Each row of a before or after table is a point. The points were changed in one or more steps. Then noise was added and the rows were shuffled. The steps act on columns, c1 being the first. Write out the steps. A step turns or swaps two columns, mirrors them in a line or flattens them onto one, adds a multiple of one to another, or multiplies or shifts one. Angles are multiples of 10 degrees, from the lower column toward the higher: turns from -170 to 170, lines from 10 to 170 but not 90. Use the fewest steps. Two steps may share a column if one is a turn and the other turns, adds or multiplies; they go together, in the order done. Otherwise the lowest column goes first.
(in the rows, 128 means zero)

Before (12 x 3):
[[ 86 146  58]
 [200 189 150]
 [ 83 109  56]
 [129 108 132]
 [ 95 143  80]
 [186 191 126]
 [ 91  84 174]
 [170 108  49]
 [ 83 177 117]
 [109  71 125]
 [ 97 112  85]
 [147 159  90]]
After (12 x 3):
[[121  67 134]
 [141  87 100]
 [171 110  78]
 [142  82  82]
 [142 142 153]
 [ 35 138 174]
 [189 123 205]
 [120 171  72]
 [ 83 124 110]
 [153 108 110]
 [184 146 143]
 [ 48 128 148]]
Steps: turn c1 and c2 by 130 degrees; shift c3 by 20

Before (8 x 4):
[[ 76 162 171  57]
 [122 152   7 148]
 [ 78 181 108 136]
 [125 122 167  78]
 [105  93 103  77]
 [ 72 125 168 107]
 [191 176 163  77]
 [169 125 132 122]]
After (8 x 4):
[[ 89 122 161 102]
 [ 93 164 116 167]
 [ 34 154 153 115]
 [158 130 123  90]
 [ 73  97 116 118]
 [129 167 162  47]
 [143 140  55 145]
 [ 73 121 156 164]]
Steps: turn c1 and c4 by -50 degrees; multiply c2 by 0.7; multiply c3 by 0.7

Before (9 x 6):
[[111 116  69  78  80 102]
 [105 135  65 133 134  99]
 [118 170  69 178 145 108]
 [101 116 108  78 146 146]
 [138 118 123 161 107  63]
 [100  34 112 201 113 129]
 [150 160  58  94 122 128]
 [122 128 126 117 135 133]
 [106 146 120 203 112 116]]
After (9 x 6):
[[177 131 167 208 113 175]
 [149 129 112 248 120 151]
 [160 136 137  48 141 107]
 [133 130 131 107 135 126]
 [181 101 124  46  69 131]
 [160  84 113 243 119  44]
 [128  64 124 179 106 152]
 [154 144 174  74  77 156]
 [186 108 158 135 112 147]]
Steps: turn c1 and c3 by 140 degrees; turn c3 and c5 by -40 degrees; mirror c2 and c6 in the line at 30 degrees; multiply c4 by 1.6

Before (14 x 8):
[[167 115 134 148 158 139 120 137]
 [142 104  92 155 145 144 152 135]
 [ 91 111 161 115 119 132 133 139]
 [148 151 125 164 148  43 108 161]
 [ 84 157 167 111 149  96  85 126]
 [139  71 166 148 131  94  73  90]
 [134 163 147 118 118  99 163 109]
 [121  98 104 102 140 107 143 101]
 [130  91 135  76  92 124 167 148]
 [104 139 144 176 138 126 149 134]
 [119 130 169 170 168 105 134 102]
 [108 157 139 139 114 128 183 112]
 [150 124 129 144  96  98 137 129]
 [161  91 174 134 115 122 114 128]]
After (14 x 8):
[[158 102 163 173 136 148  88  63]
 [117 123 168 137 192 183  81 156]
 [148 140 134 151 219  98 129 120]
 [111 136 146 160 158 148 169 140]
 [132 153 131  66  18 128 134  96]
 [110 107 139 113  83 142 184 154]
 [ 99 144 162 114 101 149 126 115]
 [149 102 144 104 100 145 154 159]
 [161 134 174 139  90 113 119  92]
 [161 133 131 140  34 136 142 124]
 [136 107 108 100 164 147 128  93]
 [192 159 121 172 189 181 132 155]
 [132 105 170 159 246 151 156 126]
 [129 136  90 143 178 107 163 107]]
Steps: mirror c1 and c6 in the line at 160 degrees; mirror c2 and c8 in the line at 50 degrees; turn c4 and c7 by 30 degrees; multiply c5 by 3

Before (13 x 9):
[[135 148 138  81 106 137 137  87 185]
 [116 116 147 149 108 158 106 116  80]
 [120 113 122  69 106 130 134 101  82]
 [153 139 146  87 138 125 104  98 140]
 [122 110 143 102 124 174  80  93  84]
 [153 172 140  77 143 114 127 150 110]
 [110 205 153  71 106 162  80 148 104]
 [157 143 153 171 102 122 136  77  87]
 [237 117 132 124 132 184 138 129  83]
 [118 199 146 102 176 144 110  71  77]
 [109 109 120 187 201 196  99  84 110]
 [132 131  95 160 111 183  81  92 105]
 [141 163 126 109 132 118  90  79 159]]
After (13 x 9):
[[141 143 138 130 186 138 140 117 199]
 [107 184 181 137 191 163  82 128  95]
 [138 148 145 154 135 116  89  95 176]
 [237 119 121 143 126 181 137 105  88]
 [155 144 141 166 148 125 105 110 152]
 [160 156 147  71 124 122 142  66 114]
 [135 112 113  85 122 184  77  86 131]
 [114 131 130  94 133 152 105  94  98]
 [120 179 161 202 100 150 105  52 114]
 [146 162 157 177 157 110 130 141 104]
 [112 114 114 177   9 197 106  80 135]
 [121 122 125 134 152 180  81  75 109]
 [120 118 121 137 192 132 135  81 105]]
Steps: flatten c2 and c3 onto the line at 40 degrees; multiply c5 by 1.6; turn c4 and c5 by -130 degrees; turn c8 and c9 by -30 degrees

Before (11 x 11):
[[180  62 143 115 184 115 162 129  89 108 140]
 [133 101  76 131 101 163 163 122  97 150  53]
 [157  99 179 123 137 149  19 193 104 102 206]
 [138  81 174 105 167 182  68 183 102 230  98]
 [ 99  67 147 135  72 200 178  88 140 130 127]
 [ 62  30  43 168 178 149 180 122  45 192 174]
 [127  43 122 119 146 120 102 222 101 184 180]
 [189  93 150 126  67 101 152  67 149 150 165]
 [134 101 156  80  65 116 116 132  87 151 171]
 [130 100 110  73 124 206  94 150 130 159 133]
 [148 156 136 132 191 153 148 199 103 103 146]]
After (11 x 11):
[[141  65 175 139  58 243 168  96 156 106 116]
 [108  35 113 118 149 169 111 197  68  95 171]
 [ 87  85 143 104 179 223  93 172  93  73  95]
 [123  98 150  86  76 160  90 172 149 124 167]
 [119 110  98 132  93 208 148 154 151 115  48]
 [128  53 156 120 175 154 176 159 155 172 134]
 [132 151 144 135 184 192 169 188  74 152 144]
 [130  25  73 169 156 190 190 194 183  32 159]
 [104  82 160 123  60 142 116  84 166 161 150]
 [133  80 125 119 171 195  30 184  77 166 205]
 [128  96  93  73 131 241  96 133 114 113 124]]
Steps: turn c1 and c10 by 130 degrees; multiply c1 by 0.4; turn c2 and c11 by 10 degrees; add 0.5 times c7 to c3; turn c5 and c7 by 20 degrees; shift c6 by 40; mirror c8 and c9 in the line at 150 degrees

Before (12 x 12):
[[139  79  92  75 174  97 177  85 172 142 183  60]
 [127  76  48  66 175  95 142 106  79 166 165 155]
 [157 129  81 171  77 158 187 145 128 109 123 155]
 [186 111  91  48  96  35 122 129 183 123 145 121]
 [107 121 137  50  48  74 180 152 171 162  62  80]
 [137 193 121  71 152  94 134 155  83 150 151  87]
 [155 120  43 135 158  96 169 205  58 123  55  74]
 [ 87 166  25  76 152 155 136  86 110 165 135 166]
 [101 126  66 156  83 154 123  95  98 139 135 122]
 [ 92 165  42  81  53 140 131 144  82 113 152 148]
 [ 66 183 133 161  61  80 191  98 110  89 147 127]
 [ 91  80  96 169 137  70 152 162 156  89 165 174]]
After (12 x 12):
[[194 130 126 126 153 125  81  54  34 117 104 160]
 [105 177 129 140 176 126 152 128 135 199  72 129]
 [161 132 144 134  48  77 136  73 102 224 196  75]
 [121 123 111 129  81 168 147  59 120  78 129 200]
 [199 175 127 124 170 109 196 111 201 184 133 127]
 [117 129 108 147  87 170 154 145 118  99  99  73]
 [ 68  87 107 143 153 183 161 143 129 187 110  67]
 [168 144 150  95  99  58 119 131 175 202 167 236]
 [ 85  69 145 102  59  86 187  93 140  79 111   9]
 [ 85  95 113  99  48 161 109 119 133 168  78  61]
 [ 62 176 142 106 138  85 112  90 165  81 140  72]
 [172  65 141 133 153 103  99 106 123 187  76 135]]
Steps: multiply c1 by 2; turn c1 and c12 by 70 degrees; multiply c2 by -1; flatten c3 and c6 onto the line at 110 degrees; turn c4 and c10 by -70 degrees; mirror c7 and c8 in the line at 150 degrees; mirror c9 and c11 in the line at 30 degrees

Before (14 x 14):
[[ 99 104 111 149 110 123 154 128 124 155 188 107 123 129]
 [149 109 107 147 117 129 163 159 129 178 162 105 149 115]
 [128 126 127 104 116  97 157 142 125 155 160  96 130 144]
 [132 114 105 145 172 118 100 125 162 172 129 101 105 130]
 [123  97  92 103 140 144 121  90 151 177 116  85 125 130]
 [148 118  75 164 160 132 120 105 137 170 106  72 146 171]
 [145 154  87 106 116 134 103  89 128 142 123  74 117 110]
 [132 150 160 123  97  93 119 126 108 136 144 144 201 112]
 [114 137 108 141 144 147 131 126 127 168  96  83 123 132]
 [156 158 142 125 119  99 148  62 112 142 104  95 152  97]
 [111 128  79 169 139  79 128 148 157 184 107 113 168 132]
 [131 126 100 145 120 112 162 146 139 148 139 156 145 139]
 [132  96 133 139  78  82 145 161  92 149 153 146 144 120]
 [132 143 138  92 137  82 124 104  85 101 125 121 185  76]]
After (14 x 14):
[[132 148 138 104 138  83 132  81  86 156 126 121 185  73]
 [133 111 105 140 172 118 141 163 163 156 103 101 104 129]
 [132 156 159 123  97  92 119 134 108 136 113 144 202 112]
 [ 99  97 111 143 111 123  63 151 125 142 121 108 123 128]
 [112 128  78 157 139  78 145 196 158 121 139 112 167 133]
 [132  87 131 136  77  84  97 178  93  82 131 145 144 120]
 [149 104 107 143 117 129  81 202 131 100 141 104 150 115]
 [128 125 126 111 117  97  86 166 126 117 136  95 131 144]
 [131 125 100 140 120 111 101 164 140 106 152 154 144 140]
 [147 114  74 154 161 132 152 141 138 190 132  72 147 170]
 [156 167 143 126 118 101 137  73 113 250 156  95 153  97]
 [121  87  93 110 141 143 142 133 150 218 127  85 126 131]
 [145 162  87 113 115 135 146 102 128 204 109  76 118 109]
 [115 138 109 137 144 148 155 161 128 153 147  81 123 133]]
Steps: multiply c2 by 1.3; multiply c4 by 0.7; turn c7 and c11 by 120 degrees; multiply c8 by 2; turn c8 and c10 by -60 degrees

Before (14 x 18):
[[149 150 148 151 133  99 124 123 116 155 122 102 127 106 122 124 110 142]
 [149 159 129 133 127 106 102 125 119 165 138 116 167  99 126 107 101 127]
 [139 164 139 150 117 101 123 123 132 132 148 109 160 112 115 127 122 116]
 [137 156 145 126 133  81 100  98 127 140 132 120 145 121 120 103 130 143]
 [151 111 109  96 126 123 159 139 122 142 115 128 142 136 141 134 132 104]
 [124 124 130 111 101  93 168 137 105 148 111 153 123 110 144 138 106 101]
 [137 123 104 105 128  99 150 148  90 157 132 140 126 120 125 159 131 105]
 [128 150 120 135 144  84 101 129 148 141 130 112 130 124 131 109 107 122]
 [117 135 113 162 105 119 116 128  96 155 112 128 119 152 134 120 157 121]
 [136 148 160 150 151  98 108 117 137 161 144 132 156 102 135 127 114 133]
 [142 108  96 101 104 118 145 139 133 148 135 139 144 117 120 156 108 131]
 [125 164 127 129 108 118 131 136 117 159 143 118 119 168 141 114 149 136]
 [152 160 156 136 130 103  86 114 122 131 140 121 134 101 141 126 103 125]
 [ 98 177 112 145 122 131 132 103  95 157 106 116 114 169 144 132 153 128]]
After (14 x 18):
[[134 152 152  99  95 135 124 123 122 154 115  99 129  84 124 123 112 140]
 [136 115 110 151 125 132 161 140 115 142 117 126 145 210 165 137 133 111]
 [124 158 129 100 115 144 102 126 140 169 117 115 165 144 123 107  97 128]
 [113 157 157  99 105 137  87 114 139 127 118 121 134 137 128 126 102 124]
 [153 110  97 132 159 180 150 136 139 145 137 137 147 218 150 159 111 131]
 [140 122 103 129 106 149 149 146 131 156  88 144 127 198 136 163 128 108]
 [115 124 133 117 145 202 169 136 117 145 107 151 121 193 139 138 106 100]
 [ 62 176 113 159 141 135 136 103 109 162  98 119 117  43  78 132 150 129]
 [111 146 115 120  71 123  98 126 128 143 146 112 127 110 111 106 111 123]
 [114 147 162  97  72 102 110 119 145 165 140 136 155  96 125 127 115 133]
 [114 137 115 143 161 179 117 128 112 156  97 128 115   8 117 121 159 119]
 [123 152 147 122  89 151 101  95 129 136 126 119 143 140 107 105 130 142]
 [ 91 164 127 168 147 170 132 139 147 156 113 115 120  83 107 115 151 134]
 [123 165 139 103 121 166 122 120 145 132 130 110 157  83 102 126 125 113]]
Steps: add -1 times c2 to c1; turn c1 and c15 by 50 degrees; turn c4 and c14 by -110 degrees; multiply c14 by 3; multiply c5 by 2.5; turn c5 and c6 by -130 degrees; swap c9 and c11

Before (14 x 20):
[[104 140  64  70 138 183  98 132 109 105  87  99 110 115  91 173 157 135
   85 139]
 [126 136 110 149 112  96 199  94  95 169 158 116 112 132 136 132 130 149
  183 221]
 [107 109 110 124  82 114 190  98 168 101 138 132 111  94 192 218 171 171
  173 162]
 [ 78 143  98 110  63 107 155  96 135 156 137  98 123  47 157 132 138 144
  162 218]
 [ 83 119 109 168 116 122 178 133 145 154 181 153 107 117 142  92 166 119
  137 176]
 [135 142  72  56 129 122  63 130 136 164 125  84  57 109  96 155 136 119
   83 112]
 [117  51 210 159 156 148 173 220  76  85  95 142 112  71 123 218  70 145
  160 108]
 [109 166 117 140  86 112 145 123 124 172 186 149 161  98 116 135 142 166
  204 167]
 [128 122  69  18 156 139 101 105 135 144  64 101 110  98 119 113 137 137
  123  98]
 [113 124 171 193 104 114 149 150  52  61  98 135 114  72 173 195 103 141
  180  97]
 [ 88 131 128 123 104  87 170  84 104 180 165 117 174  92 173 174 178 113
  162 183]
 [120 153 150 144 164 122 148 150 125 101  76 125 153  72 168 217  52 149
  129 105]
 [133 108 186 159 105 116 113 176 127  77  44  90 153 113 141 195  92 149
  145 104]
 [144 194 137  31 142 168 113 137 142 126 112  83  83 111  92 121 154 115
   92 108]]
After (14 x 20):
[[131 112 139 159 104 118 113  50 125 173 179  72 158 146 145  42 131 165
  113 103]
 [105 107 208 121  80 110 187 139 170 140  98 155 115 173 191  81  98 174
   94 165]
 [103 140 201  66 141 182 100  83 107 147 132 128 108  88  93 150  88 142
  116 139]
 [ 83 120 111 168 117 123 179 178 146 106 133 171 107 134 141 163 114 109
  116 176]
 [115  52 144 157 157 148 171  94  78 160 218 106 113 159 124   6 185 158
   71 110]
 [123 154 181 145 166 120 150  78 125 149 152  78 156 126 168  53 183 158
   71 105]
 [127 135 142 150 113  95 199 160  96  79  93 121 112 186 135 139 120 134
  133 219]
 [ 86 133 160 124 103  85 169 168 104  84  84 152 176 163 170  99  85  96
   91 184]
 [134 144 186  55 130 119  62 124 137  98 131  99  59  83  99 155  91 107
  107 115]
 [ 76 144 149 111  61 108 152 138 136  92  94 110 123 164 157 148  99 130
   43 215]
 [145 193 114  33 139 171 113 111 146 133 134 109  78  93  92 125  74 117
  113 105]
 [108 165 139 139  87 112 147 183 123  77 124 151 159 208 115 136 129 148
   98 164]
 [131 122 154  20 154 139  98  65 131 109 105 113 113 125 124 183 103 133
   96  96]
 [111 123 152 189 100 114 148  99  53 187 147 119 113 181 175  54 152 164
   74  99]]
Steps: turn c3 and c16 by -130 degrees; swap c8 and c11; mirror c10 and c18 in the line at 100 degrees; mirror c12 and c17 in the line at 20 degrees; swap c14 and c19

Before (9 x 24):
[[123 116 123  99 138 133 128 129 135 136 114 125 134 124 139 115 134 143
  139 124 121 136 138 106]
 [129 104 128 129 119 130 139 119 122 120 144 122 105 121 126 122 147 110
  140 123 120 124 132 111]
 [118 103 127 135 117 140 152 119 136 130 107 120 117 135 127 108 145 130
  138 126 120   7 116 126]
 [122 165 131 132 137 139 119 127 131 140 111 125 106 129 140 109 148 149
  136 127 121 131 136 129]
 [146 161 120 132 123 139 134 131 138 131 156 122 111 139 131 130 122 140
  139 131 121 137 124 107]
 [119 203 124 132 125 109 120 152 110 121 108  89 106 124 137 129 128 127
  126 131 131 135 124 105]
 [138 106 143 134 134 141 117 123 125 145 106 108 136 122 130 125 138 136
  138 133 128 135 135 121]
 [117 106 120 126 140 109 152 120 117 123 115 125 117 129 150 132 138 144
  136 133 142 121 138 111]
 [120 109 142 135 142 135 115 124 133 120 104 122 121 129 132 137 122  95
  131 130 125 134 131 134]]
After (9 x 24):
[[121 106 127 127 140 109 153 120 133 123 115 121 117 130 109 133 141 144
  136 133 133 128 138 111]
 [120 203 122 132 125 109 121 151 143 121 108  89 106 124 116 128 132 127
  126 131 139 133 125 105]
 [143 161 119 132 123 139 134 131 118 131 156 125 111 138 129 129 116 140
  139 131 130 136 124 107]
 [124 102 188 136 117 140 152 119 120 130 107 123 117 135 131 108 148 131
  139 126 110  79 117 126]
 [141 106 134 134 134 141 117 122 130 145 106 109 136 122 125 126 133 136
  138 133 114 124 135 121]
 [135 104 130 130 120 130 139 118 135 120 144 126 106 120 127 122 146 110
  140 124 111 127 132 112]
 [126 117 121  99 138 133 128 129 119 136 114 128 135 123 123 115 135 142
  139 124 116 133 138 106]
 [119 109 133 134 143 135 115 124 122 120 104 124 121 129 127 138 125  95
  132 130 118 124 131 134]
 [129 165 128 132 137 139 119 126 122 140 111 128 106 129 121 109 149 149
  136 127 132 128 136 129]]
Steps: turn c1 and c17 by -20 degrees; turn c12 and c21 by 20 degrees; add 0.3 times c2 to c21; flatten c3 and c22 onto the line at 140 degrees; multiply c15 by 0.7; turn c9 and c15 by 160 degrees
